Every row gives one point. The points of each table are mixes of a few directions, plus a little noise. Count the directions of each table, and those that both share. Where both have some left over, give the other angles between the two spaces (their principal angles), to ten degrees, smallest first.

First, 6 rows:
[[ 2.6  1.0]
 [ 5.1  2.0]
 [-0.4 -0.1]
 [-4.8 -1.9]
 [-6.4 -2.5]
 [ 4.0  1.6]]
Second:
[[ 2.9  1.1]
 [ 6.3  2.5]
 [-5.8 -2.3]
 [ 0.2  0.0]
 [-3.4 -1.4]]
Directions: first 1, second 1, shared 1

First:
[[-2.4 -4.9  1.2  0.7  0.5 -3.4]
 [-0.3 -4.1  0.2  0.6  2.9 -1.1]
 [ 1.5  5.8 -4.7  0.8 -5.9 -1.4]
 [ 7.2  2.8 -6.6  0.9  4.6  4.7]
 [-2.6  0.5  3.3 -1.0 -1.9 -0.3]
 [-3.3  0.1  6.3 -2.0 -0.2  1.6]]
Second, 9 rows:
[[-0.3 -0.5 -0.9 -1.9 -0.2  0.3]
 [-0.5 -0.8 -1.3 -2.8 -0.4  0.4]
 [ 0.1  0.2  0.3  0.6  0.1 -0.1]
 [ 0.7  1.1  1.8  3.6  0.6 -0.7]
 [-0.9 -1.4 -2.2 -4.7 -0.7  0.8]
 [-0.9 -1.4 -2.0 -4.5 -0.7  0.9]
 [ 3.3  5.1  8.1 17.0  2.7 -3.0]
 [ 0.0  0.1  0.1  0.3  0.1 -0.1]
 [-1.5 -2.3 -3.7 -7.8 -1.2  1.4]]
Directions: first 3, second 1, shared 0; angles 90

First, 10 rows:
[[ 9.7  0.6 -0.7  7.1 -4.0  5.1 -0.7 -1.2  2.4]
 [ 7.0  5.0  0.3 -1.6  4.8 -0.9 -4.9 -4.5 -0.8]
 [-4.1  6.1 -0.4  0.3  0.8 -9.7 -1.6 -2.0 -2.9]
 [-2.8 -4.7 -0.1 -2.7 -1.7  4.0  1.7  2.5  1.5]
 [-5.0 -4.5  3.3 -1.9  0.8  1.9  1.8  2.1 -1.1]
 [-2.8 -3.6 -3.1  3.0 -4.0  1.9  5.2  4.2  2.2]
 [ 3.2  0.7  1.9 -1.5 -0.3  1.6 -3.6 -2.4 -0.2]
 [-5.9 -2.4 -4.2 -1.6 -3.0 -0.7  3.8  3.7  1.8]
 [ 2.9  2.4  1.8  0.7  0.6 -0.9 -2.8 -2.5 -1.1]
 [-2.2  0.5  1.1 -1.6  5.8 -2.1  0.9  0.1 -1.8]]
Second (10 x 9):
[[ 4.6  1.0 -1.1  8.3  2.2  0.7  3.8  1.0  0.1]
 [ 0.5  1.0  0.6  3.3 -1.6 -1.3  0.4 -0.2 -0.5]
 [-3.0  0.7 -0.8 -0.9 -2.0 -2.6 -0.2  0.2 -0.2]
 [ 1.1 -3.8 -3.3 -1.0 -1.6  5.3  2.5  2.6  3.3]
 [-3.9  3.2 -2.0  4.7  0.1 -6.8  3.2  1.1 -1.4]
 [-4.2 -3.2  4.6 -2.9 -5.3  1.3 -2.4 -0.3 -0.9]
 [-0.3 -1.5  5.0 -2.7  5.9  1.4 -1.2 -0.9 -2.5]
 [-5.5 -1.8 -1.3 -7.7 -3.1 -0.2 -1.5  0.6  1.1]
 [13.1  5.5 -4.4  0.5  8.4  2.4 -2.5 -3.4  1.8]
 [-2.2 -0.9  2.8 -1.6 -3.1 -0.1 -2.0 -0.7 -0.8]]
Directions: first 5, second 5, shared 5

First, 8 rows:
[[ 0.8 -4.9  8.6  3.3  2.1 -2.7  8.1  1.6 -7.9 -4.5  0.8  5.2  3.9 -6.5]
 [-0.2  1.3 -2.4 -0.9 -0.6  0.7 -2.2 -0.4  2.1  1.3 -0.2 -1.5 -1.1  1.8]
 [ 0.9 -5.1  9.1  3.5  2.2 -2.9  8.6  1.7 -8.3 -4.8  0.8  5.6  4.1 -6.8]
 [-0.8  4.7 -8.3 -3.2 -2.0  2.6 -7.8 -1.5  7.6  4.4 -0.8 -5.1 -3.8  6.3]
 [-0.4  1.9 -3.4 -1.3 -0.8  1.1 -3.2 -0.6  3.1  1.8 -0.3 -2.1 -1.5  2.6]
 [ 0.0  0.2 -0.3 -0.1 -0.1  0.1 -0.3  0.0  0.3  0.2  0.0 -0.2 -0.1  0.2]
 [ 0.0  0.2 -0.2 -0.1 -0.1  0.1 -0.2 -0.1  0.2  0.1  0.0 -0.2 -0.1  0.2]
 [-0.3  1.7 -3.1 -1.2 -0.7  0.9 -2.9 -0.6  2.8  1.6 -0.2 -1.9 -1.4  2.3]]
Second:
[[ 2.1  1.3  1.5  4.5  1.7 -0.3 -4.7  1.6 -2.2 -4.3  2.6 -0.3  0.3  5.3]
 [-2.1 -0.7 -0.1 -0.3  1.7 -1.1 -0.1 -1.3  3.4  2.7 -0.6 -2.8 -0.3 -2.0]
 [-0.6  0.4 -4.8 -3.4  0.6  0.9  3.4 -3.6  6.6  6.4 -1.7 -3.5  0.2 -9.1]
 [-6.7 -5.4  5.0 -6.7 -4.5 -2.1  6.8  1.1 -3.0  2.8 -4.7  4.8 -1.5  0.0]
 [ 5.3  2.7 -4.0 -0.4 -2.6  3.5  1.5  0.3 -2.2 -2.0  1.1  2.8  1.2 -1.9]
 [ 3.5  3.3 -4.3  3.1  3.5  1.1 -3.3 -1.9  4.6  0.8  2.3 -4.7  0.9 -2.8]
 [ 2.1  0.6  3.8  4.3 -0.4 -0.3 -4.2  3.5 -6.8 -7.2  2.4  3.4  0.2  9.2]
 [-3.4 -2.2  3.0 -1.1 -0.1 -1.9  0.7  0.5 -0.5  0.8 -1.3  0.3 -0.7  1.4]]
Directions: first 1, second 3, shared 0; angles 60

First (8 x 24):
[[  3.2   2.2  -0.4   1.1  -5.3  -6.6  -1.9   1.2  -0.6  -2.5  -1.0   2.3
   -6.8  -1.6   1.5   3.3  -1.4   1.8  -4.8  -2.1   1.1   0.2   1.3  -0.1]
 [-10.8  -6.0   1.7  -5.0  10.6   8.1   5.2   0.0   1.1  -3.7   7.1  -0.7
    5.1   7.6  -3.2  -5.7   4.6 -10.3  11.2   7.3   7.5   0.6   3.9  -3.5]
 [ -2.8  -2.7  -0.7  -2.4   5.3   5.9  -0.8  -2.7  -0.3  -0.2   1.9   1.0
    8.2   2.8  -0.1  -4.0   0.5  -5.3   1.9  -2.8  -3.2   0.1  -0.7  -0.8]
 [ -1.6  -1.4  -0.1  -0.8   3.5   4.6   0.2  -1.3   0.1   1.6   0.5  -1.0
    5.4   0.9  -0.5  -2.3   0.5  -1.5   2.1  -0.3  -2.1  -0.1  -1.2   0.1]
 [  1.9   2.0   0.9   2.5  -2.2  -1.0   2.0   1.8   0.7   3.7  -2.6  -3.3
   -2.7  -2.8  -0.8   2.0   0.1   6.2   0.8   3.7   0.7  -0.5  -1.5   1.6]
 [  1.4   0.4  -0.8   0.1  -1.4  -1.6  -2.0  -0.7  -0.6  -0.9  -0.2   1.6
   -0.2  -0.4   1.1   0.4  -1.0  -0.6  -2.9  -3.2  -1.7   0.1   0.0   0.0]
 [  5.1   3.2  -0.2   3.2  -5.3  -3.8  -0.9   1.1  -0.1   3.1  -3.9  -1.4
   -3.6  -4.3   0.8   3.3  -1.8   7.0  -3.9  -0.9  -2.3  -0.5  -2.1   2.0]
 [  3.5   2.2  -0.4   1.6  -5.0  -5.6  -1.6   1.0  -0.5  -1.1  -1.7   1.4
   -5.4  -2.0   1.2   3.0  -1.4   2.7  -4.5  -1.9   0.2   0.1   0.3   0.5]]
Second:
[[  0.8  -3.1   0.1  -1.9   6.5   9.8  -2.1  -2.5  -0.1   5.8  -1.5  -0.1
   12.9   2.1   0.2  -7.3  -0.6  -5.7  -0.3  -6.6 -10.6  -0.6  -4.0  -2.2]
 [  1.5   0.2  -0.3  -1.0  -2.9  -5.3  -2.4   0.5  -0.9  -4.5   0.8   4.3
   -5.0   1.1   1.6   0.9  -1.1  -3.5  -4.6  -3.9   1.0   0.5   2.4  -2.1]
 [  2.6   1.0   0.6   1.5  -1.1   0.6   0.2   0.9   0.3   4.1  -2.8  -1.9
    0.4  -1.9  -0.1   0.0  -0.6   3.2  -0.9   0.0  -2.7  -0.6  -2.1   0.4]
 [ -1.4  -0.6   0.3   0.9   3.7   6.5   2.4  -0.7   0.9   5.4  -1.1  -4.6
    6.5  -1.0  -1.7  -1.7   1.1   3.2   4.8   3.5  -2.1  -0.6  -2.9   2.0]
 [ -1.8  -1.4  -0.5  -1.6   1.9   1.0  -0.7  -1.2  -0.3  -2.4   1.9   1.7
    1.9   1.9   0.2  -1.3   0.3  -3.7   0.4  -1.5   0.2   0.3   1.0  -0.9]
 [ -1.0   2.0   0.6   3.1  -0.6   1.4   4.3   1.2   1.3   4.4  -1.6  -6.3
   -0.9  -3.5  -2.2   3.0   1.4   9.2   5.6   8.6   3.4  -0.6  -1.8   4.2]
 [ -1.7  -0.2  -0.7  -1.4  -1.5  -4.7  -1.0  -0.1  -0.7  -6.6   3.0   3.7
   -4.8   1.8   0.8   1.7   0.1  -3.4  -1.3  -0.7   4.6   0.8   3.6  -1.0]
 [  1.1   2.0  -0.1   0.5  -6.0  -9.4  -0.7   1.9  -0.6  -6.1   1.1   3.1
  -10.9  -0.5   1.1   4.7  -0.6   0.7  -3.5   0.5   6.2   0.6   3.8  -0.4]]
Directions: first 3, second 3, shared 2; angles 30

First:
[[  0.3  -1.2  -1.2  -0.2   0.1  -2.1  -1.8  -1.5  -1.0  -2.7  -0.6  -0.2
   -1.4   0.7   0.9   1.4   0.1  -1.1   0.8  -1.6  -1.2  -0.6  -1.4   2.1
    1.6   0.1   1.8   1.0   2.1  -1.6   0.6   1.5]
 [  0.7  -2.4  -2.2   0.2   0.0  -6.6  -2.8  -3.5  -0.9  -4.2  -1.0   1.9
   -2.6   3.4   1.5   4.1   0.9  -2.0   1.1  -3.6  -2.6  -1.3  -2.0   2.5
    2.9   0.2   5.2   2.4   4.1  -2.8  -0.4   3.1]
 [  0.6  -2.7  -4.4  -2.2   0.2  -0.3  -6.6  -3.3  -6.1 -11.0  -2.0  -6.9
   -5.6  -1.3   3.5   2.2  -1.6  -4.1   3.9  -3.8  -3.5  -1.9  -6.5  10.4
    5.4   0.8   1.0   1.9   7.1  -6.0   6.0   4.6]
 [ -1.1   4.4   3.3  -1.1  -0.2  13.9   3.8   6.4   0.0   5.2   1.4  -6.6
    3.4  -7.4  -2.2  -7.7  -2.5   3.1  -0.9   6.3   4.5   2.0   1.8  -1.9
   -4.2  -0.1 -10.8  -4.4  -6.3   4.0   3.0  -5.2]
 [  0.8  -3.4  -2.5   1.2   0.2 -11.6  -2.7  -5.0   0.4  -3.4  -1.1   6.1
   -2.5   6.3   1.5   6.3   2.2  -2.1   0.4  -5.0  -3.3  -1.5  -0.8   0.6
    3.0  -0.1   8.9   3.5   4.6  -2.8  -3.1   3.9]
 [ -0.4   2.2   1.8  -0.5  -0.1   6.6   2.1   3.0   0.2   2.8   0.8  -2.8
    1.9  -3.4  -1.2  -3.8  -1.0   1.6  -0.6   3.1   2.2   1.1   1.0  -1.2
   -2.2   0.0  -5.1  -2.1  -3.3   2.2   1.2  -2.5]
 [  0.5  -2.1  -3.1  -1.4   0.2  -1.3  -4.7  -2.8  -4.2  -8.0  -1.4  -4.2
   -4.1  -0.3   2.4   2.1  -0.8  -3.0   2.7  -3.1  -2.7  -1.5  -4.5   7.2
    4.0   0.5   1.7   1.8   5.4  -4.4   3.8   3.6]
 [ -0.3   1.2   1.7   0.8   0.0   0.8   2.6   1.5   2.3   4.3   0.7   2.2
    2.3   0.2  -1.4  -1.2   0.5   1.7  -1.5   1.8   1.4   0.8   2.5  -4.0
   -2.2  -0.3  -0.8  -0.9  -2.9   2.5  -2.1  -1.9]
 [ -0.3   1.5   1.8   0.4  -0.2   2.5   2.4   2.0   1.6   4.0   0.8   0.8
    2.2  -1.0  -1.3  -2.0  -0.1   1.7  -1.2   2.1   1.7   0.9   2.1  -3.2
   -2.2  -0.2  -2.2  -1.3  -3.0   2.4  -1.2  -2.1]
 [ -0.3   1.0   1.5   0.6  -0.1   0.6   2.0   1.1   1.9   3.5   0.6   1.8
    1.8   0.1  -1.1  -1.0   0.4   1.4  -1.3   1.3   1.2   0.6   2.0  -3.1
   -1.7  -0.2  -0.8  -0.7  -2.2   2.0  -1.5  -1.6]
 [ -0.4   1.7   3.3   2.3  -0.2  -2.5   5.4   1.8   5.8   9.4   1.6   7.9
    4.5   2.7  -2.8  -0.5   1.9   3.3  -3.5   2.4   2.4   1.3   5.8  -9.3
   -4.2  -0.7   1.2  -0.9  -5.3   4.9  -6.3  -3.3]]
Second (10 x 32):
[[  0.4  -2.3  -2.0   0.2   0.0  -5.8  -2.5  -3.1  -0.7  -3.7  -0.8   1.7
   -2.3   3.0   1.3   3.5   0.8  -1.9   1.1  -3.1  -2.3  -1.0  -1.7   2.3
    2.5   0.2   4.7   2.0   3.6  -2.5  -0.3   2.7]
 [  0.4  -1.4  -0.8   0.7   0.1  -5.0  -0.8  -2.0   0.5  -0.9  -0.2   3.0
   -0.8   2.8   0.5   2.6   1.1  -0.7  -0.1  -2.0  -1.2  -0.7  -0.1  -0.3
    1.0  -0.1   3.8   1.4   1.7  -1.0  -1.8   1.5]
 [ -0.1   0.3   1.1   1.0   0.1  -2.1   1.8   0.3   2.1   3.0   0.5   3.4
    1.4   1.7  -1.0   0.5   0.8   0.9  -1.3   0.4   0.7   0.2   1.9  -3.4
   -1.3  -0.4   1.4  -0.1  -1.6   1.6  -2.6  -0.8]
 [ -1.6   7.0   4.9  -2.2  -0.2  23.2   5.5  10.4  -0.8   7.0   2.2 -12.1
    5.2 -12.7  -3.1 -12.8  -4.3   4.4  -0.9  10.0   6.9   3.0   2.0  -1.7
   -6.1   0.1 -17.8  -7.1  -9.6   5.8   6.0  -7.9]
 [ -0.1   0.4   0.8   0.9  -0.2  -1.1   1.4   0.5   1.6   2.7   0.3   2.3
    1.3   0.9  -0.7   0.0   0.6   0.9  -1.0   0.6   0.7   0.4   1.5  -2.7
   -1.1  -0.4   0.7  -0.2  -1.3   1.2  -1.8  -0.7]
 [ -0.1   0.1   0.3   0.2  -0.1  -0.2   0.4   0.2   0.4   0.5   0.2   0.5
    0.3   0.1  -0.2  -0.2   0.1   0.3  -0.2   0.2   0.2   0.0   0.5  -0.7
   -0.4  -0.1   0.1  -0.1  -0.5   0.3  -0.4  -0.2]
 [  0.5  -1.6  -0.4   1.5  -0.1  -8.5   0.3  -2.6   2.3   1.1  -0.1   6.8
   -0.1   5.1  -0.1   3.9   2.0  -0.3  -1.1  -2.3  -1.3  -0.5   1.5  -3.0
    0.4  -0.2   6.2   2.2   1.2  -0.1  -4.2   1.4]
 [  0.4  -1.9  -2.2  -0.6   0.1  -3.1  -3.3  -2.7  -2.2  -5.2  -0.9  -1.0
   -2.7   1.1   1.8   2.5   0.0  -2.2   1.6  -2.7  -2.2  -1.1  -2.6   4.3
    3.0   0.4   2.7   1.7   4.0  -3.2   1.6   2.9]
 [  0.6  -2.3  -2.1   0.0   0.1  -5.7  -2.9  -3.2  -1.4  -4.5  -1.0   1.2
   -2.6   2.7   1.6   3.6   0.7  -2.0   1.2  -3.3  -2.5  -1.4  -2.0   2.8
    2.8   0.2   4.5   2.3   4.0  -2.7  -0.1   3.1]
 [ -0.3   1.6   0.4  -1.5   0.1   8.0   0.1   2.5  -1.9  -0.5   0.2  -6.1
    0.4  -4.8  -0.2  -3.8  -2.0   0.3   0.8   2.4   1.4   0.6  -1.0   2.2
   -0.7   0.2  -5.9  -2.0  -1.5   0.5   3.6  -1.4]]
Directions: first 2, second 2, shared 2
